Rows are points. Examples show where two turns around zero, p and q, send a point. Where does a point land after both, in the order given? Backwards means that the second turn is done in reverse. Each puzzle has new turns, and all numbers are rounded.
(in the rows, 128 means zero)

Turn p:
[173 146  95] -> [178 116 100]
[138 153 136] -> [149 144 137]
[112 138  95] -> [124 143  93]
[ 89  74 185] -> [ 60 108 180]
Turn q:
[ 90  65 191] -> [ 44  83 146]
[154 122 139] -> [131 131 156]
[116 113 105] -> [138 104 113]
[140 184 112] -> [158 177 112]
[141 156  93] -> [169 145 114]
Where do these land?
q, then p: [109 132 109] -> [132 118 103]
p, then q backwards: [ 93 106 114] -> [ 92 127 153]
p, then q: [101  95 158] -> [ 81 118 107]
q, then p: [220 144 170] -> [159 163 219]
p, then q backwards: [ 86 153 111] -> [109 171 148]
p, then q: [159 138 107] -> [158 119 151]

Turn p:
[185 121  80 133] -> [122 122  56 146]
[115 127 103 112] -> [106 141 119 110]
[110 141 194 123] -> [169 118 183 118]
[137 140 101 120] -> [122 145 102 123]
[167  75 170 117] -> [148  52 125 124]
[ 54 164 120 162] -> [100 190 183 147]
Turn q:
[119  78  98 102] -> [168  81 133 110]
[152 183 125 107] -> [114 180 137  95]
[ 93 133 150 195] -> [ 75 111 101 177]
[108 118  92 118] -> [128  96 125  99]
[140  99  96 138] -> [153 106  98 118]
[155 157 207 107] -> [130 194 175 169]
Where do these land?
p, then q: [161 136 155 109] -> [170 142 115 118]
q, then p: [121 147 153 212] -> [ 70 179 145 172]
q, then p: [101 149 100  95] -> [132 111 148  80]
p, then q: [139 113 107 202] -> [ 87 103  74 160]
q, then p: [160  83  87  88] -> [154  88  68 106]
p, then q: [ 90 120 156 104] -> [140 138 175 148]
q, then p: [123 148 138  85] -> [165 123 151 107]

Turn p:
[155 172 128  86  99 166] -> [117 157  58 142 135 151]
[155 125  76 121 187 187] -> [187 168 138 190 153 155]
[109 163 103 125  99 123] -> [125 113  89 132 147  97]
[ 89 112 108  88 124  84] -> [143  57 117 128 110 128]
[166  93 183 202 103 170] -> [ 74 211 178 117 100 108]
[177 113 133  81 140 112] -> [160 135 110 108  93 175]
[ 80  91 128 150 133 132] -> [110 100 172 155 122 108]
[130 112 159 169 103  77] -> [106 121 155  71 106  94]
[ 93 171 134 130 162 102] -> [129  92 133 109 185 135]
Turn q:
[182  85 155 113 172  97] -> [129 144 126  63  70 102]
[116 112 112 153  79 168] -> [144  72 114 152 144 158]
[106 169 121  97 122 161] -> [130 155 104 145 177 144]
[ 61 115 107 137 126 135] -> [108  94 132 155 172  97]
[174 109 189 124 153 105] -> [135 148 155  58  91 133]
[114 182  66 149 122 187] -> [179 135  98 205 165 133]
[171 111 145  86 139  60] -> [ 79 165 126  87  68 126]
[101 141 129 165 112 111] -> [121 112 168 157 135 131]
Where do these land?
q, then p backwards: [ 88  93 130 127 182 152] -> [107 163  97 172 113  89]
q, then p: [172 146 166 108 170 171] -> [164 153  66 118 139 170]
q, then p: [ 98 147  88 128  77  65] -> [ 72 112 172 148 155  73]
q, then p: [153 146 186  94  88 156] -> [126 151 101 190 146 177]
q, then p backwards: [120 105 101 108 124 144] -> [113 152 116 109 102 124]
p, then q backwards: [126  91 114 175 145  70] -> [128  99 168 182 173 118]
p, then q: [ 71 185 151 130 146 126] -> [132 122 125 104 149  49]
p, then q: [157  95  82 148 148 102] -> [130 149 134 104  79 173]
p, then q backwards: [167 144 135 135  72 166] -> [150 146  96  70 153 103]

Turn p:
[134 181 112 112 154 123 109 127 136] -> [146 175  96 133 140 149 113 135 121]
[130 130  86 141 181 111 149 156 116] -> [ 81 150 122 128 118 144  86 167 125]
[132 112  95 109 115 128  87 157 123] -> [130 132 119 157 111 105 123 133  77]
[133 110 136 126  85 184 177  86 137] -> [108  86 105  84 144 102 167  84 153]
[ 92 171 127 124 119 109  89 107 144] -> [184 168 137 113 149 123 119 125 112]
[ 88 129 118 146 104 166 195 100 100] -> [ 98  88 124  56 172 117 141 134 138]
[167 108 174 175  84  87 166 123 145] -> [106 110 197 125 110 166 162  78 154]
[122 165  98  76 158 102  89 122 109] -> [146 187 102 163 159 118 119 163 107]
[151  84 183 148 108 132 118 113 110] -> [138  72 160 161 129 127 141 101 154]
[128  93 168 127 117 139 177 165 131] -> [107  82 140 116  90 140 168 148 150]
[149 123 136 145 142 143  94 163 127] -> [140 108 116 157  99 149 103 126 113]
[110 132 102 106 169 111  85 117 157] -> [153 179 116 143 116  96  92 142 130]
Turn q:
[184 117 155 111 102 137 108 141 100] -> [132 125 169 120 158 125 125 104  72]
[117 102 156 125 119 117  93 180 144] -> [101 140 154  83  91 104 124 114 111]
[130 158 154 104 160 113 170 110 142] -> [110 123 126 141 170 114  96 158 164]
[127  81 129 168 109 176 138 116 116] -> [158  85 137  98 119 168 166 120 125]
[128 128  89 148 117 122 145  83 176] -> [165 140 126 156 112 164 117 121 179]
[117 154 176 107 162  92  98 109 112] -> [111 105 131 153 133  56 101 138 125]
[140 174  95 147 100 136 116 118 112] -> [158 161 113 160 143 126 164 113 120]
[123 132 155 157 174 156  99 182  91] -> [ 87 111 145 112 114  97 185 166  92]
[135 159  79 142 139  84 156 153  85] -> [145 177  84 144 136 129 128 182  96]
[117 111  82  94 144 128 128 117 151] -> [104 132 105 153 105 165 102 117 139]
[ 90  92 137 105  82 147 156  97 179] -> [137 107 116  90 126 160  99  75 186]
Where do these land?
p, then q: [120  77  92  98  95 156 129 225 134] -> [174 143  62  54 130 137 123 118  66]
p, then q: [134 110  67  71  94 118 195 143 117] -> [115 142  31  92 141 111 112 164 147]
p, then q backwards: [120 145 132 145 164 140 130 127 160] -> [106 110 115 127 113 101 149 127 155]
q, then p: [128 115 129 124 168 117  85 102 112] -> [122  95 182 132 128 123 119 118 108]
q, then p: [170 150 153 135 120 123 111  95 150] -> [147 125 152 147 121 159 114 107 172]
q, then p: [140 118 161 161 149 127 145 107 110] -> [109 110 139 161  87 135 137 141 138]
q, then p: [130 167 153 162 142  87 106 122 125] -> [121 155 175 145 111 174 137 127 122]
q, then p: [108 142 173 104 138 118 124  96 122] -> [129 151 168 151 110 101 104 132 139]
p, then q backwards: [134 176 139 155 129 155 111 108 108] -> [138 115 118 105  91 136 168  99 114]
p, then q: [ 94  80  82 125  80 139 142 155 143] -> [145 122  78  92 138 100  76 122  90]
